Every row gives one point. Examples show where two turns around zero, p and q, send a point. Where does a point land after both, in the order given? Backwards means that the second turn is done in reverse. Each puzzle has new turns, and all numbers are rounded.

Turn p:
[ 0.39 -0.03 -0.01] -> [ 0.11 -0.37 -0.06]
[-0.37 -0.25  0.06] -> [-0.27  0.24  0.26]
[-0.15 -0.04  0.19] -> [0.03 0.14 0.20]
[ 0.13  0.33 -0.24] -> [ 0.13 -0.01 -0.41]
Turn q:
[ 0.20 -0.04 -0.10] -> [ 0.03 -0.22  0.00]
[-0.11  0.04 -0.15] -> [-0.19  0.01 -0.02]
[ 0.25 -0.36 -0.20] -> [ 0.01 -0.37  0.31]
[-0.41  0.27  0.41] -> [ 0.08  0.60 -0.19]
[0.07 0.09 0.03] -> [ 0.06 -0.03 -0.10]
Where do these land?
p, then q: [-0.26  0.33 -0.34] -> [-0.41 -0.13 -0.33]
q, then p: [ 0.26 -0.10  0.30] -> [ 0.14 -0.38  0.00]
q, then p: [ 0.12 -0.01  0.03] -> [-0.03 -0.12  0.02]
p, then q backwards: [ 0.03 -0.10  0.48] -> [ 0.08 -0.45  0.18]
q, then p: [ 0.08 -0.11 -0.27] -> [-0.17  0.07  0.24]
p, then q backwards: [-0.23  0.00 -0.20] -> [-0.25  0.16 -0.06]

Turn p:
[ 0.10 -0.19  0.23  0.17] -> [0.19 0.21 0.10 0.20]
[-0.59  0.25  0.14  0.00] -> [-0.53  0.01  0.38 -0.07]
[ 0.23  0.20 -0.06 -0.05] -> [-0.04  0.03 -0.31 -0.02]
[ 0.05  0.06 -0.41 -0.01] -> [ 0.00 -0.37 -0.19 -0.03]
[ 0.21 -0.31  0.11 -0.11] -> [ 0.37  0.14  0.01 -0.07]
Turn q:
[-0.29  0.01  0.03  0.25] -> [-0.31  0.19 -0.13  0.00]
[-0.27 -0.01 -0.02 -0.21] -> [-0.18 -0.07  0.16 -0.23]
[ 0.03  0.02 -0.18  0.13] -> [ 0.09  0.18 -0.09 -0.04]
[ 0.04 -0.38  0.14 -0.33] -> [ 0.03 -0.49 -0.05 -0.17]
[0.49 0.36 0.03 0.16] -> [0.38 0.19 0.11 0.45]
Where do these land?
q, then p: [-0.40 -0.18 -0.16  0.03] -> [-0.18 -0.15  0.11 -0.39]
q, then p: [-0.02  0.19  0.11  0.43] -> [-0.34 -0.17 -0.05  0.29]
q, then p: [-0.24  0.15  0.00 -0.11] -> [-0.16  0.17  0.16 -0.11]
p, then q: [ 0.25 -0.16 -0.22 -0.18] -> [ 0.37 -0.12 -0.04 -0.12]
q, then p backwards: [ 0.41  0.00  0.27 -0.17] -> [ 0.01 -0.29 -0.28  0.32]

Turn p:
[ 0.01 -0.32 -0.18 -0.40  0.09  0.11] -> [-0.08  0.06 -0.34  0.29 -0.30  0.11]
[ 0.25 -0.02 -0.07 -0.38  0.03  0.40] -> [-0.13  0.36 -0.27  0.21 -0.20 -0.25]
[-0.07  0.04 -0.20 -0.37 -0.07 -0.26] -> [ 0.03 -0.24 -0.27 -0.12 -0.33 -0.03]
[ 0.00  0.11 -0.04  0.28 -0.32  0.40] -> [-0.44  0.14  0.16 -0.03  0.28 -0.18]
[ 0.18 -0.17 -0.03  0.25  0.05 -0.21] -> [ 0.15  0.00 -0.10 -0.08  0.27  0.24]
[-0.08  0.26  0.09  0.30  0.31 -0.29] -> [ 0.34 -0.01  0.35 -0.30  0.03  0.17]
[ 0.05  0.12  0.41 -0.03  0.18 -0.16] -> [ 0.43 -0.03  0.18  0.07  0.03 -0.15]
[-0.35 -0.01  0.01  0.36 -0.27  0.01] -> [-0.30 -0.28  0.31 -0.05  0.22  0.10]
Turn q:
[ 0.00 -0.12 -0.21 -0.14  0.00 -0.01] -> [ 0.05  0.07 -0.12  0.06 -0.08  0.22]
[ 0.24 -0.12 -0.12  0.11  0.38 -0.15] -> [ 0.03  0.49 -0.04  0.00  0.14 -0.01]
[-0.38 -0.03  0.18 -0.07 -0.33  0.08] -> [-0.24 -0.45  0.08  0.08 -0.14  0.05]
[ 0.37  0.25 -0.34  0.06  0.24 -0.33] -> [ 0.28  0.49 -0.26 -0.23 -0.13 -0.17]
[-0.25 -0.17  0.39 -0.27 -0.25  0.10] -> [-0.27 -0.49 -0.07  0.21  0.15  0.06]
[-0.12  0.07  0.37 -0.37 -0.07  0.32] -> [-0.04 -0.50 -0.06 -0.04  0.36  0.11]
[-0.05  0.15 -0.19  0.15  0.35 -0.05] -> [-0.03  0.32  0.09 -0.31 -0.01  0.04]
[ 0.24  0.07 -0.11  0.38  0.06 -0.27] -> [ 0.09  0.38  0.07  0.01 -0.17 -0.33]
[-0.04 -0.10  0.03  0.15 -0.38  0.31] -> [ 0.14 -0.30  0.30  0.24 -0.12  0.03]
Where do these land?
p, then q: [ 0.01 -0.14  0.30  0.17  0.10  0.19] -> [-0.04  0.14  0.21 -0.13  0.17 -0.27]
q, then p: [-0.38  0.17 -0.32 -0.10  0.03 -0.13] -> [-0.38 -0.14 -0.13  0.15 -0.20 -0.25]
q, then p backwards: [-0.02  0.36 -0.62  0.05  0.00  0.03] -> [ 0.02  0.31 -0.27 -0.13  0.50 -0.29]
q, then p: [ 0.17 -0.28  0.11 -0.06  0.13  0.15] -> [ 0.10  0.28  0.23 -0.05  0.05  0.13]
q, then p: [ 0.19 -0.41  0.20  0.22 -0.21  0.03] -> [ 0.14 -0.02  0.32 -0.13  0.40  0.19]
p, then q: [ 0.22 -0.16  0.23  0.23  0.14 -0.15] -> [ 0.22  0.26  0.06 -0.09  0.30 -0.05]
q, then p: [-0.02  0.12  0.40 -0.12 -0.18  0.05] -> [ 0.14 -0.12 -0.11  0.15  0.00  0.39]
q, then p backwards: [-0.17  0.35 -0.31 -0.39 -0.01 -0.17] -> [ 0.12  0.06 -0.48 -0.20  0.02 -0.38]
